Each wall is flat, endless, passes through zero and stands at right angles to its row. A trip goes straight from one point to another. List the walls that it crosses, first one first.
(in the rows, 128 means zero)

Walls:
(1): [114 171]
(2): [ 96 140]
(3): [145 167]
(4): [129 162]
(5): [117 101]
Trips:
[123  81] to [149  84] -> none
[134 116] to [138 114] -> none

Walls:
(1): [ 43 156 121 135  79 114]
(2): [158 116 102 167 114  95]
(3): [ 83  63 152 143 131 108]
(4): [127 111 171  98 110 163]
(5): [120 126 125 149  85 123]
Trips:
[165 149 111 114 143 141] to [188 228 153  96 111 143] -> 2, 4
[150 123 156 138 139 101] to [140 120 104  52 207 190] -> 4, 2, 3
[ 86 133 152 164 155 128] to [108 136 108  92 120 107] -> 3
[129 118  95 146 115 155] to [118  90 144 160 101 129] -> 3, 4
[ 84 163  94 163  85 106] to [ 82 154 103 155 147  81] -> 3
[148 130 104 135 154  80] to [115 164  88  96 164 137] -> 2, 1

Walls:
(1): [138 120 153 136 140 114  80 104 173]
(2): [119 110  99 127  66 209 131 125 110]
(3): [188 184  71 129 131 104  65 136 170]
(4): [ 78 159 146 129 188 182 177 201 192]
(5): [109 124 109 146 145 102 133 141 100]
(6): [110 123 117 105 129 122  60 115  96]
(7): [160 115  90 120 127 139  90 103 146]
(8): [138 130  79 104 101 127 109 201  92]
(9): [109 100 197 151 128 190  99 138 113]
Trips:
[168 160  61  49 152  92 131 118 132] to [143 206 159 129 144 208 123  95 169] -> 5, 4, 1, 8, 6, 2, 9
[103 127 119 104 154 123 167 156 118] to [ 81 114 183 189 124  66 187 184 136] -> 8, 9
[ 52 110 113  97  83 148 155 101 131] to [120  94 151 155 165 118 154 130 144] -> 6, 5, 2, 1

Walls:
(1): [104  83 166 188 136  92 132 125 169 115 100 164]
(2): [166 150  72 151 180  84 158  79 171 215 155  61]
(3): [109 111 148 112 139 148 214 119 166 129 122 141]
(4): [193 109 220 216 160 128 133 113 183 100  72 123]
(5): [ 71 142 165  63 183 142  73 164  98 207 140 118]
(6): [185 149 126 139 117 127 107 142 123 116 141 145]
(7): [ 88  90 101  24 183  76 191 126 105 138 102 162]
(8): [122  75 194 127 164  77 143  99 115 165  72 118]
(9): [159 139  34 156 108 152  97 145 120 156  91  76]
(10): [143 111 174 171 180  55 189 202 130 149 106 129]
(11): [ 52 163 161 127  75 125  63  46 146 167 148 132]
Trips:
[128 120 159  73  18 162 117 174  82  88 153 136] to [180 226  29 130 145 182 125 159 156  54 182 130] -> 11, 9, 2
[119 151 163 140 137 107 156 183 103  62 147 142] to [122 145 105 148 111  73 124 112  71 103 197 170] -> 3, 4, 1, 11, 10
[140  60 108 168  49 193 132 100  59 135 105  86] to [136 137  89 165 137 132  47  71 105 181 118  73] -> 8, 2, 5, 6

Walls:
(1): [127 127 136 139 130 121 119 140 137  81 128 174 121 114 148 172 119 164
 104 202]
(2): [ 87  95 140 129 114 170 117  73 137  91 123 120  73 103  85 128   7 146
  76  91]
(3): [151 141  78 124 140 186 137 138 155 127 155  67 123 128  52  71 129 118
 150  84]
(4): [117 140  83 108 150 112  92 155 108 125 138  79 135 125  60 140 101 111
  81  85]
(5): [164 161 119 104 165  92 161  94 112 149 129 124 168  97  91 113  94 112
 173 154]
(6): [152  94  97 136 116 118  40 104 152 144 113 128 130 152 195 167 132 136
 131  93]
Trips:
[121 137 110 130 109  91  86 109 147 106 145  90  86 115 138 123 187 182
  89  71] to [106 155  72  99 227 188 149 121 142 138 131 102 158 173 161  80 153  99
 147 201] -> 2, 5, 6, 4
[140 108 164 108 156 181 120 109 104 124 146 112 110 122 147 103 125 118
 128 143] to [ 92 144 126 133 126 154 114 144  27 123  97 174 161 154 160 104 158 123
 150 124] -> 3, 2
[141  90 145 124 148 150 111 152  69 173  32  95 109 162  81 138 119 132
 166 101] to [108 191 167 104 108 126  78 124 142 117 209 110 108 111 159 129 108 174
 130 166] -> 5, 3, 1, 4

Walls:
(1): [175 119 124 153  98 125  87 106 156  75 134  96 146 111 161  87 178 119
 182 117 156 112 125 149 140 152  97 181 141 179 117 119]
(2): [ 80 152  90 114 149 182 153 145 145  65 107 103 153 102 152 104 117 128
 118 124 114 126 138 134 155 142 133 145 149 154 139 147]
(3): [101 133 153 106 144 131 100 155 183 111 156 104 210 116 136 128 136  87
 164 104 130 123 116 123 157 182 132 106 112 163  64  94]
(4): [132 162 193  84 125 143 159 131 158 102 150 168 119  82 121 112 205 143
 128 106 107 164 139 144 162 144 138 113  90 111 167 128]
(5): [137 134 112 141 114 117 139 125  87 169 120 134 128 108 155 156 191 136
 128  81 138  93 146 123 132 136 135 102 136 199 129 110]
(6): [ 52 177 197 165 158 106 100 118  98 127 120 133 102 133 108 111 140 111
  71 155 136  79 111 134 140 152 156 138 100 182 115 157]
(7): [149 103  74  96 128 161 146 161 100 104 104 122 150 104 132 145 106 100
  44  84 113 146 170  62 103 112 138 152 128 171 149 147]
(8): [103 109 167 190 146 120 140  94  66 128  84 105 111 145 101 151 134 120
 131 125 101 129 159  85 109 116 138 124 110 119  96  88]
(9): [ 91 126 113 146 132 156 154 130 151 162 120 154  64 127 188 182 144 116
 151 189 186 123 167 134 116 117 104 105 168 128  89 120]
(10): [100 142 134 121 131 108 118 104 152 153 145 187 108 132 111 187 177 126
 128  96 127 148 146 170 117 128 118 140 112 177 156 129]
Trips:
[ 98 175 105 116 115  56 100 174 162  62  66  72 148 143 115 110 136 155
  87  90 144  99 162 111 131 158  82  97 156 133 117 110] to [ 85 105 136 127  85 145 121 148 121 130 110 123 130 180 150  85 118 158
 169 143 102 179  86 108 163 148 154 150 119 130 114 120] -> 5, 8, 7, 6
[134 125 118 151 108 113  98 123 131 140 138 123 133  70 135 112  84 155
 151 114 156 126 147 106 114 172 154 128 161 205 103 137] to [105 100 109 198 107  50 105 141 152 135 110 103 144 164  73 127  83 159
 106 107  69 132 131  91  94 166  63 136 154 127 142 145] -> 9, 8, 2, 5, 3, 1
[107 100 112 150 124 147 127 127 104  95 194 140 185 135  93 121 109  83
 109 148  85 154 113 146 148 159 174 105 156 134 101 115] to [134 176 167 142 144 100 127 105 104 156  90 138 102 156 122 127 171 133
 122 116 121 140 156 122 172  93 114 133 160 101 138 105] -> 7, 4, 2, 10, 5, 3, 9
[ 76 139 120  95 109 136 163  50 150 162 134 130 143  98 187 118 123  94
 148  79 176 138 106  57 139 137 114 118  55 125  97 129] to [ 98 165 105  77 130 107 165 131 100 124 132 175 131 147 153 118 123 107
 152 153 182 196 191  94 164 168 140 108 165 141 148 140] -> 1, 8
[164 128 120 122  84 123  90 123 138 118 143 249 178 176 101 181 127 129
  93  91 136 166 119  65 128 114 163 149 124  95  91  85] to [133 136  75 141 134 101 113 100  75 122  96 176 116 155 123 156  95 150
 158 109 120 147 194 111 156 141 129 111 130 128 135 159] -> 4, 3, 5, 9

Walls:
(1): [203 210 109 160 122 117 161 162 212 174  63 208 134 189 120  29  93 103
 155 138 170 119 118  91 122 116 131 118 119 229 156 125 111 115  82 215
  99 143 182 155 203  86 151 199 143  68  86  87]
(2): [144  25 129 105 157 195 149 151 122 155 111 106 112 157 107 149  70 108
 123 114 165 120 138  79 118 170 139 133 197 176 123 118 135 149 182 109
 106 128  81 183 135 112 130 111 139 139  97  77]
(3): [156 100 147 247 105 118  65 149  86  91 183 142 116 129 121 122  84 111
  78 184  82 104  84 105 145  70 135  66  93 110  73  92 151 122 168  92
 144 133 133 162 149 116 115 168 112 171 183 161]
(4): [119  95  86 142  84  78 122  93 155 194 169 144 127 113 127 167  72  64
 146 181 156 159 152 190 140  99  94  79  62  89 144  94 113 134 163 111
 148 149 174 135 102 174 132 112 182 107 113 112]
(5): [145 122 164 170 160 180  84 203 124  93 141 141 134 157  89 176 184  88
 110 163 109 107 126  53 174 150  89 121 145 112 172 108 113 174 136 104
  70 158 142 126 118 152 133  75 151 152 130 167]
(6): [126 139 115  98 152 124 160 127  94  72  83 110 145 157 155 103 160 141
  97 106 140 101 108 108 163 116  66 140 120 140  82 171 134 119 168 148
 156 178 127  79 126 101 139 159 105 108 117 134]
(7): [170 119 170 111 178  94 122 167 128  56  91 103  96 158  96  84  89  95
  89  41 147 224 141 129 126 115 118 179 141 150 137 152  75 142 144 166
 142 119 130  70 173 172 155 224 117 177 121  50]
Trips:
[154 137 158 150  85 175  89 113 164 161 185 123 152 111 120 153 135 154
 150 104 155 125 117 108  94 134 137  99 150 163  91 127 152 126  98 133
 153 117 144 200 124 146 198 177 195 130 150 177] to [128  95 139 120  92 134 114 162 147  99  90  95 128 170  92 162 111 178
 155 154  78 133 118 114 131 170 104 153 154 104  81 170  51 100 128 135
 127 196 149 119 116 127 130 124 143 146 119 129] -> 5, 4, 1, 6, 7, 3
[129 139 173 134 119 137 123 200 152  82 110 114 111 141 165 136 142  99
 167 176 184 158  76 119 122 100 140 132 124 142  79 134  77 135 112 155
  92 144  80 119 104  80 229  82  98  62 164 120] to [168  81  78 154  90  96 129  98 119 104  97 114 154  99 164 103  99 111
 141 113 177 136 145 140  94 132 116 158 151 102  71 161 140 113 146  63
 180  85 131  70 160 176 150 129 113 134  99 179] -> 5, 2, 3, 1, 4
[142  99 199  75 171 126 110 146 209 190  85 154 111  94  94 112  95 149
 128  83 112  67 151 153  95 114 150 148 161 149 119 213 152 124 101 107
  56 114 104 131 122 147 137 168  70  86  99 173] to [170 166 165 138 134 135  82 111 146  68 170 124 113  90 112 179 132 165
 143  90 112 109 147 161 110 143 126  52 158 164 144 119 128 166 104 115
 105  60 155 164 128  62 135 122 164 129  79 110] -> 7, 5, 3
[130 116  88 146 160 160  61  94 159 131  96 126 129 115  82  64  90  85
 132  72 169 117 168 156 162 178 129 177 177 142 206 220 112 121 126 146
 113 117  98 149 122  56 203 106  78 153 195  45] to [142 155  94 134 140 173 124  59  98  76 132 116 155  96 144 133  90 128
 161 101 171 153 148  43 127  66  88 149 166  67 201 182 154  94 147 119
 160 126 131 148 213 151 121  86 205 131 158 117] -> 6, 5, 1, 4
[136  93  96 156 147 196 176 118 112  96  64 193  92 162 146 138 130 107
 100  88  25 161 135 133 101 117 185 173 123 100  84 128 117 109 136 143
 150 134 109 111 154 128  51 111 151  92 116 132] to [148 200 107 153 183 140 151  51  61 135 134 114 103 165 161  94  94 178
 140 142  98 169 136  97 118  81 132 140  64 199 184  46 108 188 152  83
 132 108 142 127  39 176 119  50 153 118 103 114] -> 3, 6, 7, 4, 2, 5

Walls:
(1): [102 139 167 113 144 116 128  79 109 110 134 139 176 178  91 138 136 134
  75 183  99  89  76  76 118 156  82 118 105  73 122 119 148  70 150 105
 153 154 104  79 142 147 108 118 140 120  48 103]
(2): [ 94 151 155  76 151 145  87 152 115 119 168 109  64 133 141 142 115 132
 124 121 107 140 128 155  91  68  97 170  98 130 148  87 113  68 142 152
 104 104 162 113 149 110 152 142  99 124 180 102]
(3): [113 113 146 124 121 176 130 171 106 104 162  90  99 118 115 163  53  76
 143 117 139 147 108 157 152 169 105 143  97 124  94 182 143 157 124 127
 163 202  87  85 159 162 154 129  79  80  64 127]
(4): [ 73 148  95 136 106 113 127  75 121 137 177 108 165 113  86 114 129 119
 126 138  93 117 102 158 118 151 125 147 102 166 120 110 139 138 144 113
 123 195 125 104  93 194 117 158 133 156 160 145]
(5): [185 102 127 101 145 152 134 132 106 150 124 100  81  98  90 137 157 165
 135  78 101  93 114 186 118 114 166  87  74 119 144 177 155 118 110 127
 103 139 128 129 125 101 160 151 155 142 141  96]
(6): [156 131 120 185 127 178 130  99 159 187 148 115 108 103 169 119 119 105
 165 127 138  79 163 119 160 160 134 117 135 135 126  95 109 123 131 155
 140 118 100  85 151 190 128 138 131 129 114 115]
(7): [138 119 178 129 139 110 162 117 132  97 119 153 145  89  90  61  80 162
 146  77 120 169 117  59 154  88 137 129  79 111 113 141  89 105  96 183
 115 132 224 119  52 186 104 112  64 108 141 108]
(8): [ 41 111 107 183 107 192 147 110 137 116 125 159 112 146 138 150  93 138
  61 180 157 133 113 119 102  92 153 157 205 159 158 173  88  81 166 167
  96 131 117 103 164 128  93 194  98  70 101  99]
(9): [177 131 119 192 116  96 156 150 111 145  65 103 127 120 105 163 155 148
 193 114  99 168 129  87 150 125 166  96 154 137 132 140 145 133 131 125
 144  98  96  80 129 109  71  69 163 120 148 131]
Trips:
[151 123  61 178 112 135 155  89 134 153 137 143 155 109 156  76 130  81
 130 152 113  69 183 137 164 147 124 150 142  98  88  95 165 142 133 156
  90  85 158  72 180 158 180 162 132  74 159 153] to [134 156  92 136 136 144  98 146 121 187 155 145 127 194 159 213 162 143
  78 134 165 125 143 151 194 144 113 151 127 161 113  95  86 135 122 114
 130 123 118  96 151 126  68 100  93 119 100 127] -> 3, 1, 4, 9, 2
[ 88 142  91 138 115 171  93 135  47 117 139 156 148  67 124 163 149  72
 133 117 124 138 165 136 107 122 172 113 220  97  69  80 120 130 103  97
 126 113  73 127 118 106 190 123 164 101  84 106] to [102 191 128 118 133 127 122 148 130 137 102  87 167 151 184 130 148 123
 105 168 235 147 104 136 133  94 109 186 123  92  57 166 135 104 113 144
  49  87  92  99 144 156 143 183 161 126 179 116] -> 9, 2, 3, 6
[138  69 139 123 148 117  75 108 117 126 138 160 148 136 124  89  85 142
 138 100 171 146 156 146 115 157 194  81 173 111 135 137 149 202 132 149
 158 117 107 147 165 160 150 154  65 134 196 150] to [166 108 142 134 153  65 100 108 150 152  89  53 150 181 192 125 109  78
 117 156  90 134 177 126 135 168 115 161 127  99 123 135 126 134 132 154
 149 144 140 145 152 153 133 126 121 130  49 146] -> 7, 1
[104  68 151 157 104  70  90  65 157 100 137 129 163 114 102 118 164 138
 136 120 117 153  95 164 114 100 160 177 175 146 140 150 106 109  69 100
 142 175 128 172 168 143 107 161 154 188 118 180] to [123 140 129 131 115  88 149 201 135 155 109 141 169 101 130  89 103 129
 128 144 123 142 170 164 180 141 109 103 144 128 146 182 175 105 123 169
  96 124 159 136  77 149  61 105  83 168 137  76] -> 7, 9, 8, 4
